Every row gives one point. A path goes straight from each point to the next, and from the last back to the first. The post is the endless flat space through its rows: a point in 2 columns, a line in 3, a plane in 4, and so on, so that a path can go around it. Count how often the path circles the post. Going back the other way cancels.

Post (1 x 2)
17 3
Path (10 x 2)
53 -18

6 -52

-26 -18

-13 12

4 -21

22 -47

43 -7

41 36

26 27

63 24
Times around: 0

Post (7 x 8)
-2 -26 12 -27 25 -59 -5 -95

6 6 -55 14 31 5 -17 37

27 11 -54 -37 -28 -23 24 30

27 15 1 1 -17 9 81 73

34 9 -8 5 -33 -10 -6 26

15 9 -26 -30 9 39 -22 55

-5 1 -27 6 31 25 -8 -101
Path (21 x 8)
-16 31 -29 -10 -43 -29 -45 22

32 57 5 -7 -14 -23 2 2

58 45 -3 -57 -15 20 12 29

76 15 -56 -15 -12 9 8 -1

11 48 -25 -32 37 14 -10 11

-19 27 -32 5 23 -36 -4 28

-46 -15 -13 19 14 21 -25 27

-17 -19 -66 -45 34 18 -18 14

25 -4 -51 -9 13 57 37 23

63 2 -33 24 16 -32 78 3

20 24 -48 -31 19 -25 25 -30

33 31 -26 8 -2 -22 31 -40

34 4 -62 4 34 -15 2 -5

25 -28 17 50 15 6 -6 20

61 -51 -3 -13 -24 -22 -15 23

17 0 -96 -25 6 46 -30 -21

5 -37 -50 -21 -27 -33 -8 15

21 -19 -9 17 20 24 18 -10

35 4 -46 -43 1 -11 23 29

37 37 -56 -26 20 -28 28 -26

3 45 -10 -9 18 -32 23 -24
Times around: 1

Post (13 x 14)
-4 -15 -49 -22 4 -44 21 -21 -98 19 -23 4 -3 -22

-30 -12 -15 -28 -15 -21 36 -46 -22 18 38 -47 11 -17

-14 -3 37 -16 7 62 -29 68 -27 -4 -15 15 0 39

-45 -12 -10 -13 -4 44 13 32 -6 -66 0 15 43 14

-39 -17 28 13 22 25 3 -73 35 73 34 78 33 -32

-5 15 -50 -25 -55 10 15 -57 -28 14 22 -25 -36 -13

17 -49 -6 -29 71 32 -42 -78 51 40 -45 -12 32 19

-13 5 28 -43 7 31 -10 3 -18 -39 -34 -25 -9 -56

-10 5 -8 28 -6 39 -30 -26 37 14 32 -3 45 -19

-31 44 56 -7 -31 -36 13 8 -42 -11 -31 0 21 17

-10 27 -26 -63 -18 -55 -40 4 -59 14 9 -6 16 21

13 -42 -6 -32 1 8 -7 -6 38 48 -20 33 76 12

-23 42 39 0 -11 -4 -18 84 17 -36 1 22 -16 33
Path (21 x 14)
-28 21 15 -42 -40 1 -57 6 9 45 -1 -43 -1 21

-58 17 -44 -40 22 -30 -10 28 -27 26 52 4 -26 8

16 14 -39 -22 8 -8 -26 21 -46 62 9 8 96 21

35 13 37 -38 6 15 9 -17 -13 -16 -26 -37 4 -43

0 -28 2 1 -53 27 43 2 -13 -10 7 52 -33 36

-27 -34 29 -64 59 -71 -12 -5 14 14 23 1 29 -9

14 -37 -1 -40 19 -18 -48 0 9 7 31 -18 50 -3

-38 -2 17 -3 -51 -16 -15 46 -41 -25 26 54 13 -1

-63 -1 49 59 25 31 29 -33 17 -20 -39 -28 4 -19

-38 -6 7 -18 3 49 1 -24 31 -8 -55 -12 -24 -17

-21 11 -16 -1 -42 -46 -63 26 -62 56 28 12 43 20

-17 5 -5 30 -4 12 -28 29 42 -28 -5 18 38 20

-24 9 -9 3 -29 -8 8 24 -21 45 -32 -12 -3 -10

-32 12 -77 -42 13 -38 24 -26 -35 23 -16 58 45 3

-12 -14 -26 -49 -15 31 35 -57 64 -22 27 -10 -18 -26

-17 8 51 -24 52 5 -19 -47 -30 -27 8 -2 -13 -26

-2 -16 39 28 5 27 -49 33 3 23 5 3 10 -11

-37 -6 -11 -65 -45 -16 -40 1 -4 5 2 -27 -11 -17

-50 -27 -72 0 0 36 35 11 18 4 -18 22 18 29

-13 12 7 -6 -26 -1 7 19 16 65 38 24 47 20

-18 17 -32 -59 -36 46 -3 -10 46 -13 -42 39 21 21
Times around: 2
